Every row gives one point. Each copy is the shape, with its points in the same order, turned, moved and blurred by noise. Some copies are also mirrored. Which?

Shape, 7 rows:
[[ 29  28  -5]
 [ -1 -18 -27]
 [-32 -17 -11]
 [ 99 -27  51]
 [  3 -34  22]
 [-56 -18  -4]
 [ 69 -16 -13]]
Copy 1 (7 x 3):
[[  5  23 -22]
 [-46  32   4]
 [-50  -8  20]
 [ 70  69  44]
 [-10  15  41]
 [-57 -31  27]
 [  8  78   7]]
Copy 1 is: mirrored
Copy 2, 7 rows:
[[ 11  26 -29]
 [ 30   3  18]
 [  7  -1  47]
 [  1 -59 -92]
 [ -5 -33   4]
 [ -1   8  64]
 [ 44 -21 -47]]
Copy 2 is: mirrored
Copy 3, 7 rows:
[[ -15   37   25]
 [  -5   12  -26]
 [  14  -20  -15]
 [-118   19   29]
 [ -28  -25   -8]
 [  34  -39  -17]
 [ -56   41  -10]]
Copy 3 is: mirrored

Shape:
[[ 15 -44  23 -58]
 [ 26  39 -54  32]
 [ -2  16   3   0]
 [-25 -17 -19  -2]
 [-15  19  27  15]
 [-32 -47  11  58]
 [ 62  -6  68 -75]]
Copy 1, 7 rows:
[[  8 -29  42 -70]
 [-71 -38 -41  28]
 [-22  -3  -1  -2]
 [-35  15 -23 -34]
 [ -5  15  -9  13]
 [ 18  17 -76 -30]
 [ 31 -53  92 -24]]
Copy 1 is: mirrored
Copy 2, 7 rows:
[[  20  -31    3  -78]
 [  41   44  -21   41]
 [  -3   16    0   -9]
 [  -6  -14  -31  -10]
 [ -26   10   20   -3]
 [ -25  -61   -5   34]
 [  31    2   64 -102]]
Copy 2 is: only turned
Copy 3 (7 x 4):
[[ 49 -37 -27 -55]
 [-36  13 -71  39]
 [ -6  17 -22  -3]
 [-25 -31   4  -1]
 [  3  35  -2   0]
 [ 15 -11  40  46]
 [ 77  27 -58 -78]]
Copy 3 is: only turned

Shape, 14 rows:
[[ 59  -9  -7   2   0  44  33 -15]
 [ 78 -13 -37  46  17  45  19   0]
 [-30 -18  39   0 -17   3  16  33]
 [ -9   1 -26  -9   8   6  15  21]
 [ 15 -17  23  17  24 -19 -25 -46]
 [ -6 -17 -17   1  32  25  25 -49]
 [ 16  52  12   9  26   9  28  79]
 [  3  52  -3 121   7 -14  -3 -50]
 [ 47 -14 -42  -3  19   7  14  -6]
 [-18 -16  38 -10 -36 -12 -24 -40]
 [-20 -10  23  35 -14  54   0  39]
 [ 29 -17 -13   3 -15  33  22 -22]
 [  1 -15  28  -8  25  37 -27 -22]
 [-30  20  -1   3 -13  -4 -10 -41]]
Copy 1 (14 x 8):
[[   3  -51   37  -38   20  -23   25  -13]
 [ -12  -72   56  -41   51  -23  -15    1]
 [  -9  -26    9   27  -65  -21   11   28]
 [ -18  -25  -11  -19  -11    1   -1   27]
 [ -11  -15  -10   40   26  -40   -5  -34]
 [ -35  -47  -25   -3   20  -11   31  -25]
 [   0   -2   44    1    1   11   12   91]
 [-106   -4   65   49   54   -3  -19  -27]
 [  -7  -39   -2  -43   30  -28  -11    3]
 [  -4    6   -5   35  -44  -26    0  -48]
 [ -13  -64   44   23  -42   17   -3   21]
 [ -12  -48   21  -33   -3  -19   14  -27]
 [  21  -45   -7   35    5    1   14  -23]
 [ -39    5  -11   17  -12    8    3  -36]]
Copy 1 is: mirrored
Copy 2 (14 x 8):
[[ 35  13 -18  21   7  48  43 -27]
 [ 46  39 -25  58  41  50  24 -15]
 [-25   9  16  -6 -32 -22  30  22]
 [-11   1 -34  -6  13  -5  11   2]
 [ 15   6  31   4 -19  35 -43 -23]
 [-10 -27 -18  26  -7  38  -6 -46]
 [-29  42   8 -24  67 -12  52  13]
 [-39 108   5  42   2  34 -53 -62]
 [ 41   0 -33  14  27  23   0 -20]
 [  0  10  10 -28 -74  19 -18  -1]
 [-39  33   0  32 -17  16  40  40]
 [ 21  10 -30  18 -21  40  26 -22]
 [ -9 -16  18   0 -16  59  -4  13]
 [-30  17 -23 -21 -39  24 -26 -25]]
Copy 2 is: only turned

Shape, 15 rows:
[[ 21 -23  63 -62  51 -32  10 -20 -44]
 [-51  76  60  44  61   4  -2  31 -28]
 [-49  25   2 -19 -13 -48 -17  35 -35]
 [-41  -8  36 -23 -29  14 -86  14  -7]
 [ 35  39  18  -9  76  29  32 -18 -22]
 [ 26 -14 -16 -20  75 -12  27  35 -21]
 [-67  59 -21  27  31  25 -25  18 -10]
 [-62  62 -17 -22  71  13 -61  26  38]
 [-86 -35  38 -49 -21 -46 -57 -35  -2]
 [ 20  40  76   6  -4  17  32 -35  15]
 [-10 -22   5 -19 -29  -2 -26  -9 -53]
 [ -3 -42 -19 -49 -13 -13  -9  10  51]
 [ 40   7  38  19 -21 -52 -31 -48   7]
 [-13 -30  42 -58 -37 -29  -7  -4  22]
 [ 29  70 -11 -29  34 -20  -2  -8   8]]
Copy 1:
[[-16  69  -2 -77  45   6 -37 -41 -41]
 [-34  66  96  10  26  17   6  13  49]
 [-10  21  40 -16  19  -4 -38  73 -24]
 [-30 -25  23  -7 -17 -53 -65  10   2]
 [-25  76   0 -25   5  77  -1 -35  17]
 [ 14  25   2 -57  51  83 -23  -2   3]
 [-49  14  35  18   1  31 -12  57  59]
 [-18  27   7 -16  -9   5 -49  50 111]
 [-45  -3 -14 -44  27 -97 -34  41 -19]
 [ -5  64  25 -11 -39  -4  39 -43 -17]
 [-40  -4   1  -8   8   0 -41  10 -58]
 [ 30 -33 -39 -60 -13  -4 -15  22 -11]
 [ 29  42 -19  32  12 -35  -2 -20 -45]
 [  9   3  -7 -66 -16 -44 -15  10 -47]
 [ 19  79 -16  -6 -22  42 -28  23  13]]
Copy 1 is: only turned
Copy 2, 15 rows:
[[ 47 -33  78 -37  30 -33   5   8  -8]
 [-27  14  15  21  90   5 -29 -80 -56]
 [-34   5  -6  18  20 -32 -45  22 -23]
 [-30  -4   5 -28  10  55 -65  21   4]
 [ 78  26   9 -26  53 -17  17 -51 -29]
 [ 62 -12 -16  15  51 -28  36   9 -26]
 [-28  31 -62 -10  46   9 -39 -40 -42]
 [ -6 -15 -86 -32  89   0 -68 -27  -8]
 [-69 -44  17 -66 -14 -11 -51  21  21]
 [ 27  45  56 -16  28   0 -14 -72  34]
 [  1  16  20 -21 -31  13 -24  25 -24]
 [ 15  -5 -32 -15  -7  -7  -2  39  72]
 [ 34 -16  43   9 -40  -4 -53 -48  27]
 [-15  -2  36 -23  -1 -10 -21  27  62]
 [ 62  25 -16   1  40 -49 -54 -30   7]]
Copy 2 is: only turned
Copy 3, 15 rows:
[[-14 -40  24 -90  13  -1  39 -63 -21]
 [-69  -1  64  26  40  77  54 -23  36]
 [-65  57  41 -32  23   9  -9  -9 -10]
 [-39  25  -9 -21 -26  75 -47 -33 -37]
 [  5 -33   6 -22  39  37  99  -5  -3]
 [  2 -35  36 -53  50   3  41  38 -13]
 [-70  27   0  21  30  71  23  32  12]
 [-39  29 -20 -23  70 104  -6  25  43]
 [-78  16 -25 -61 -29  17 -64 -57  13]
 [ 13  -2  13   5 -34  29  73 -62  26]
 [-45  12  -3 -30 -24   5   0 -14 -59]
 [ 25  21 -19 -63 -19   6 -34  23   8]
 [ 14   5 -14  18   4 -23  -4 -74  -8]
 [  2  27   7 -68 -42   3 -20 -39   5]
 [ 13  39  -8 -20  61  19  57 -15  11]]
Copy 3 is: only turned

Shape, 15 rows:
[[-57  49 -25  -6  44 -48 -22  24  -4  -7 -37]
 [-57 -44  28 -46 -21 -42 -26 -39 -17 -45  56]
 [ 27  42  57 -28 -43   4  13 -47  32  36 -14]
 [  4  19 -23  15  15  44  54  24  37  52  49]
 [-64   2 -37  56  54 -26 -40 -59  10  33 -13]
 [-68 -16 -32   6  17  65 -57 -56 -53  58  32]
 [-29 -10  24  13  14 -47 -48 -34  43  23 -25]
 [ 37  15  43 -38  31   7  41 -56 -50  20 -33]
 [ -6  -2 -32   1 -30 -37 -25  -1   6   5  15]
 [ 49   8  -5  30 -36 -24  -5 -42 -19 -35  33]
 [-17  53 -26   4  15  26 -23  27  46   9  10]
 [ 14  -5 -29 -46  -3 -17 -31   2  31  27 -34]
 [-57 -60 -19  48 -41  14  51  18  25  54  12]
 [-59 -45 -34  31  -4  14  17 -56  13 -32 -44]
 [-12 -37  56 -24  37  68  32  -3 -34  45 -34]]
Copy 1, 15 rows:
[[-66 -70  10 -28  15 -50  -3 -54  23  46  -3]
 [-23  -1  27   7   4  49 -45 -20  54  -8  81]
 [ 46  37  57 -47  21 -10 -23  32 -15  33 -28]
 [ 29 -23 -22 -32  26  33  83  22 -13  50  -2]
 [-27 -44 -15   3 -49   5 -21 -75   3 100  -9]
 [-33 -37 -76 -32 -22  83 -54 -22 -31  68   4]
 [-10 -24  40  22 -21  -6 -38  -7  50  66 -33]
 [ 60 -37  50 -27  26  15 -24 -40 -65 -15 -33]
 [ -9 -22 -10 -14 -11 -31   3  25   8  33  33]
 [ 46  13 -16  29  -3 -37  -3  -2 -17   4  39]
 [ -8 -22 -28 -37  40 -27  24  26  26  66 -27]
 [ 20 -70  18 -40 -15 -17 -20  33  32  30 -19]
 [ -9  -3 -21  -8 -75  64  90  19  10  29   3]
 [ 12  -4 -37 -27 -66  19  13 -78  45   5 -21]
 [  5 -42  24 -20  14  78   3  -4 -34 -20 -77]]
Copy 1 is: only turned
Copy 2 (15 x 11):
[[-12  29 -42   3  56 -21   6  31 -18  68  13]
 [-47 -21  35  20  26  23   3 -48 -32 -35  80]
 [-18 -18  10 -60 -48 -45  26  10  66  -4   5]
 [ 32 -48 -47 -36 -47  71  39   7  26  46   3]
 [-13 -42 -43  63  31 -33   8 -34  18  93  25]
 [-86 -62 -43  39 -68   4 -14 -40 -21  90  34]
 [ -5 -10  38  14  31 -47   9 -16  39  60  29]
 [-43 -57 -34 -78   1 -59  20 -20 -14 -11 -37]
 [ 24  15  11  14 -17  -1   7 -28 -14  18  27]
 [ 46 -35  -9  21 -27 -32  -7 -16  -1 -48  15]
 [  7   9 -37  -8 -21  37 -18  40  29  57  14]
 [  4  30   4 -38   4 -11 -26 -29  14  49 -18]
 [ -8 -17  23  43 -43  68  86 -23  11  51 -25]
 [-46 -19  -4  69  21  14  12 -36  29  -1 -35]
 [-86 -66   9 -47 -20  14  38   6 -18  38 -56]]
Copy 2 is: mirrored
Copy 3, 15 rows:
[[ -27   32   20   26   14  -11  -46  -28  -17    9  -92]
 [ -28  -27   -2  -24  -83 -101  -43  -23    4  -12  -23]
 [   1   30  -11  -73  -74   43   15  -27    8   41    5]
 [ -23  -38  -38  -57   52   22   50  -40  -26    6    6]
 [ -23  -45  -16   37   -4    9  -55 -109    9   30  -56]
 [ -49  -84  -64  -20  -23   15 -105  -63  -51   12  -14]
 [ -28   19    1   15  -38  -16  -27  -71   26   50  -14]
 [  50   38  -50  -29  -65   23   -1  -29  -64   20  -31]
 [ -11  -36    4   -2   -5  -18  -26    2   26   25  -19]
 [  54  -39   23   -1  -60   -7   -7   -5    6  -15   13]
 [ -40    6    0  -28   35   34  -11  -32    9  -21  -17]
 [ -19   26  -45  -22   -3    7  -28    2   34   35  -15]
 [ -80  -82  -39   24  -13   -3   54  -17  -26   53  -15]
 [ -33  -45  -49   59  -66    9    7  -47   12  -18  -46]
 [ -33   27  -92   -6  -45   10   11  -38  -91   20    1]]
Copy 3 is: mirrored
Copy 4, 15 rows:
[[ -1  33  -6  19  -1 -66 -67  -7   5 -14 -52]
 [-46 -16  -6 -67  -7 -33 -22  -2  42 -87  59]
 [-56  50  15 -14  22  47  33 -39  -5  22  17]
 [ 27   1   4  74  -3   4  18  -9  51  49  40]
 [ -4 -14 -30  54  51 -82 -40 -66 -22 -36  14]
 [ -8 -37 -52  56  23  14 -87 -79  17 -45  77]
 [-46 -15   2 -22  36 -62 -11 -52 -17  -3  -5]
 [ 22  41 -29 -16   7  69  14 -17 -47 -34  -1]
 [-48  14  -9  10 -34 -52 -19 -12   2  -1  37]
 [-62  17   4  27 -22 -11  24  20 -42 -37  58]
 [-38   6  -5  62  19 -24 -32   4  39  40  -8]
 [-40  13 -54 -20 -14 -25 -25 -15  -6  41  -6]
 [  5 -39   1  49 -54 -39  37 -92  60   2  34]
 [-37 -24 -59  41  -6 -45  28 -58  19 -71 -19]
 [ 40 -44 -24   1 -11  79  -4 -56   5  -7 -16]]
Copy 4 is: mirrored

Shape, 15 rows:
[[  42    4  -32  -29    7   36  -24   -1  -56   -6  -87  -20]
 [  -9   -2   52   11  -29  -22  -21   66   26    8   13  -27]
 [  10  -15  -14   -9  -51  -74   44  -36   14   11   18  -15]
 [   0  -29  -25  -37   11   -9  -35   28   12  -21  -37  -27]
 [  94  -14  -15   21   14   37  -17  -22  -13   -6    9   39]
 [   9   83  -32  -20   10  -20  -18  -16   15   27  -17  -31]
 [  -7  -14   -7   24   -1  -31  -18   10  -13  -21   -6  -11]
 [  17   -2  -30  -12    8   -7   23   -1   -9  -21   -9  -11]
 [  12  -19  -17    7  -20   39  107   55    9  -12 -101   -4]
 [   5   22  -13  -61   -3   34  -23  -22  -29   -4    3  -23]
 [ -10   32  -27    3  -13   21  -33  -37   27    2  -19    3]
 [ -18  -11  -30   25  -26  -20  -22   48   13  -15   26   25]
 [  15   -5  -37   22  -40  -25  -24    8   17   26   13  -31]
 [ -16   18  -31   -9    9   21  -15  -38    5   18   15  -41]
 [  -3  -21   23   23   -2   25  -16   59   11  121  -57   15]]
Copy 1, 15 rows:
[[-58  34   3 -10  19  73  55  15 -25 -55 -13  26]
 [-25  47 -21  19   3   5 -88   0  -1  29   2  -3]
 [-36 -34  24 -21  25 -47  -5   9 -44  58  -9 -36]
 [-29  60  19   6 -24  28   4  27 -18 -16 -25 -22]
 [-41  29  20  20  36   5  52 -45  26  16 -51  64]
 [-65  -4 -10  14  16  -6   6 -37   5 -47  21 -52]
 [-21  14  13  27  20  14  -8  38   9  18 -14  -6]
 [-43   3  21   7 -11  24  25   2   0  20  -1  -9]
 [-62 -57   1 -42 -77  83 -19  20 -34   9  -9  67]
 [-15  47  13  19  19  22  38 -30 -36 -20  38 -11]
 [-25   1   4  54  11 -21  13 -14 -25 -49  -7   1]
 [  7   5  37  52   3  17 -37  -6   8  27 -39 -16]
 [-27   0 -12  32  29   1 -13 -17 -27  21 -52 -36]
 [-11  13 -31  42   6  -5  44 -20 -28  -6  12 -33]
 [ 28   2 -73 -42   8  32 -66 -28  -9 -45 -51  35]]
Copy 1 is: mirrored
Copy 2:
[[ 14  66 -50  21 -29 -21   0 -17  -2 -66 -96  -4]
 [ 64 -42 -12  -1  43 -27  30   3 -16   8  15  27]
 [  7   5  21   5  -1   2 -19  18 -26  69 -17 -56]
 [ 56  18 -14 -12  -5  18   1   9  -4 -61 -30 -21]
 [-74  -6 -45  61   7   7  -4   0  -9 -48 -22 -19]
 [ 29   7   3   0 -23  43 -29 -27  23  15 -62  51]
 [ 28  25 -44 -22   6  15   1  16 -25   6  -1   1]
 [  0  14 -15 -16 -17  -5 -27  -9 -12 -14 -22 -26]
 [ -8  13  22 -65  24 -49  65 -82 -56 -31 -90 -33]
 [ 21  23  -3  21 -35 -20 -36 -18  43 -39 -22   0]
 [  1  38  -3  13  -1  48  18 -28  33  -8  -8   8]
 [ 17 -26 -42 -29  -5  19  43   7  -6   8  24 -26]
 [ 16   3  -5  26 -34  18  23  19 -24  27  -8   3]
 [ -4  36  18   4 -38  22 -16   2  31 -12   3  23]
 [  1 -26  -6   5  17 -44 110  42  22 -13 -69  48]]
Copy 2 is: only turned
Copy 3 (15 x 12):
[[ 49 -51 -58 -52 -31  15  37  53 -21  21  63 -23]
 [ 20  27  35  13 -29  -7 -39  35  15  24  -5  46]
 [-47 -51 -25  49 -22 -43 -45   5 -45  16 -10  10]
 [ 10 -59   4  10 -17  21   8  46  12  12  54  34]
 [-35 -10 -26 -63 -41   1  70   5 -41 -31   5   4]
 [ -3 -31 -12 -21  32  27 -14  12 -65  69  32 -11]
 [  6 -27  -5  -1 -10 -35  11   9  14  30  11  28]
 [-20 -51 -40 -23  -9   4  -5  12   6  15  11   6]
 [  7 -40 -73 -78 -37 -14 -84  70  45 -43  26  -1]
 [ 21 -36 -26  12 -15  49  20  12 -21  23  22 -36]
 [ 36 -30 -10 -20  26  11  -2 -21 -47   3  28   7]
 [  3 -28  16  -8  24 -16   9  34   8  -4 -35  49]
 [-12   6 -24  18  19 -20  -4  32 -47  19  12  46]
 [ -4 -14 -34  19  36  24   3 -16 -30  23  41 -10]
 [ 22  56  43 -42   4 -36 -17 102 -29 -30  50 -15]]
Copy 3 is: mirrored
